Each point is reached from the start by the listed moves, each made 0, 1 or 2 times, or once backwards (-1), plus a little noise. Is the number of moves made odd or even? Then give how often each move was made.

Moves:
(1): [-13 21 13 10 -1]
(2): [-7 -5 5 11 -3]
(3): [-18 20 -2 5 3]
Start: [5 8 5 13 -11]
Points:
[-51 95 20 34 -5] -> odd (2, -1, 2)
[9 -23 17 28 -19] -> odd (0, 2, -1)
[15 -18 12 19 -17] -> even (0, 1, -1)
[4 33 27 18 -15] -> even (2, -1, -1)

Moves:
(1): [0 -6 -14 -16 -6 -5 -9 -12]
(2): [-17 14 -5 -5 -11 -28 3 2]
(3): [4 -9 -8 -4 -17 -6 -36 21]
(4): [18 15 12 8 16 -13 -1 -5]
(5): [-29 -11 16 3 17 -3 -10 -9]
(6): [-2 -33 -4 1 -23 -18 -7 -13]
(7): [1 -7 12 -14 -17 -17 17 13]
(8): [-4 7 15 -5 -18 14 -10 -17]
Start: [-14 7 -12 -7 9 7 19 -6]
Points:
[-15 23 -9 19 -38 -57 36 -66] -> even (-1, 2, -1, 1, -1, 2, -1, 1)
[-42 35 -24 4 13 -58 43 29] -> even (-1, 2, 0, 0, 0, 0, 0, -1)
[-30 3 -61 -42 -49 -11 -95 -17] -> odd (2, 1, 2, 0, 0, 0, -1, 1)
[-77 -35 0 -14 32 67 -37 -60] -> odd (1, -1, 0, -1, 2, 0, -1, 1)

Moves:
(1): [0 0 7 -1 14 2 -4 1 -10 -1 5 -10]
(2): [6 -2 3 6 5 -12 -10 -4 -5 2 5 5]
(3): [-1 7 4 -2 -6 -13 1 -8 -9 -2 -3 -7]
(4): [-2 2 17 -2 -1 -1 -3 10 3 5 2 -9]
(5): [-16 18 -1 0 23 -17 -1 16 0 -16 19 -11]
(6): [13 3 -19 3 0 2 -12 -1 0 12 4 -5]
(7): [1 -5 5 5 -13 7 11 0 -1 -1 -2 5]
(8): [8 12 6 -2 18 -9 6 -3 17 6 10 0]
(9): [-5 3 6 6 -1 -2 5 -9 5 4 5 -9]
(10): [6 13 1 9 16 -4 -4 -8 10 -3 -13 -5]
(11): [0 7 2 2 -1 2 -3 -10 3 4 0 3]
(12): [1 1 -7 -6 -3 3 -1 -4 7 -9 -3 -11]
Start: [16 9 13 -1 5 3 -2 6 8 -7 -5 -11]
Points:
[31 -21 67 5 -16 -4 17 -4 -54 -8 -25 5] -> even (2, 1, 2, 0, -1, -1, 2, 0, -1, 0, -1, -1)
[12 -10 16 -18 3 -25 -5 -8 -25 -44 8 -23] -> even (1, 2, 1, -1, 0, -1, 0, 0, 0, -1, -1, 2)
[30 -25 45 10 -16 -11 -10 -24 -76 -14 -30 16] -> odd (2, 2, 2, -1, -1, -1, 1, -1, -1, 0, 0, -1)
[-15 95 39 15 60 -89 -9 -19 22 -7 51 -37] -> odd (-1, 1, 2, 0, 2, 0, -1, 1, 2, 0, 2, -1)
[22 86 5 36 52 -48 -38 -19 41 23 4 -57] -> odd (-1, 0, 1, 1, 1, 2, -1, 0, 2, 2, 1, -1)
[36 31 -6 15 48 -16 -59 -26 -42 3 -15 -12] -> odd (2, 1, 1, -1, 0, 1, -1, -1, -1, 1, 2, -1)

Moves:
(1): [-4 1 3 -4 14 -10 -6 -3 11 -3 3 0 -7 -2 -4 -5 3 7 -6 7 -1 -7 -2]
(2): [7 -5 -3 -12 15 -8 -1 -5 14 -3 -1 -1 12 11 -1 -11 -3 -7 0 6 10 6 1]
(3): [-1 -3 8 2 -5 12 -8 0 -6 0 1 5 -8 4 -2 -1 -5 10 -8 2 -5 7 9]
(4): [-7 -1 -3 -2 5 -2 13 -12 -5 1 -1 2 -4 5 0 -6 0 0 -3 21 15 0 5]
(5): [3 -6 1 5 -1 2 -13 -1 5 6 -9 0 -2 4 4 10 -8 4 -10 5 2 -4 -1]
(6): [-4 6 1 3 2 1 5 1 4 5 9 10 2 -5 -3 -14 -1 1 -6 -4 12 0 1]
(7): [4 15 -10 -11 2 -11 -1 4 -11 -2 -3 5 8 6 -2 -3 -2 -5 10 1 -11 1 3]
(8): [-9 3 12 -4 5 -16 -4 2 -4 -11 -3 2 4 -7 4 12 16 5 -2 3 17 -9 0]
(9): [-9 3 0 10 -7 6 -10 -2 10 -3 7 -1 -1 5 -2 -4 5 8 4 1 12 0 -3]
(10): [12 9 2 -3 -6 -9 -9 -2 -9 -3 1 12 -2 4 0 -3 0 -1 17 5 -3 -5 -3]
(11): [-3 -16 -7 8 -11 -20 -16 -14 14 -8 -10 -6 3 0 0 8 7 -5 -2 10 14 2 -7]
(12): [-15 3 3 8 11 -9 2 -4 -10 -4 -1 3 -4 1 -3 4 2 -3 0 4 4 5 -2]
(13): [-1 16 3 16 -3 -8 0 -5 -5 4 1 -9 -9 4 -2 0 0 3 9 -1 3 5 -1]
(14): [-13 -6 4 23 17 1 5 4 10 -1 0 2 2 -4 -3 6 3 5 -4 -5 -5 3 11]
(15): [0 18 -12 -15 -5 5 7 -27 1 -13 1 -20 -5 4 19 -1 -6 6 1 -5 -10 0 5]
(16): [5 18 2 5 2 -3 -4 5 10 3 0 5 7 4 4 3 10 -2 -3 4 -13 1 1]
(17): [-8 -2 -7 -7 8 8 10 -8 1 9 6 8 -1 11 -16 14 11 7 -2 -2 -12 6 4]
(18): [-3 -2 4 6 -2 -2 6 -12 1 14 -4 -3 -1 -6 0 7 2 8 6 9 -1 6 -10]
(19): [3 13 -12 -14 5 14 -12 -7 -14 1 -6 9 0 0 4 2 8 -7 -2 16 3 4 17]
(20): [1 1 -6 -2 0 1 2 -9 -1 -2 -10 -4 -2 7 5 -13 1 -1 -2 -6 1 -6 2]
Start: [2 11 3 -3 1 -6 3 -12 14 3 -6 15 -4 17 4 -2 -3 -12 -13 0 -7 1 -2]
Points:
[8 65 -8 -42 -1 -3 72 -52 -8 -18 -17 0 10 10 65 -66 -38 9 -18 -33 -20 -16 30] -> even (-1, 0, 1, 1, 0, 2, 2, 1, -1, 0, -1, -1, -1, 1, 2, 0, -1, 1, -1, 2)
[39 95 -84 -55 33 -28 1 -95 29 -14 -43 -15 27 93 45 -8 0 -61 -13 16 -49 30 33] -> odd (-1, 2, -1, 0, 1, 0, 1, -1, -1, 0, 1, 1, 1, 0, 2, 2, 1, -1, 1, 1)
[-74 75 39 23 94 -40 22 -40 5 0 20 49 -27 47 -36 -11 40 42 -13 46 -9 32 26] -> even (2, 1, 2, 1, -1, 0, 1, 1, 1, 0, -1, 2, 1, 1, 0, 1, 1, 1, 0, 0)
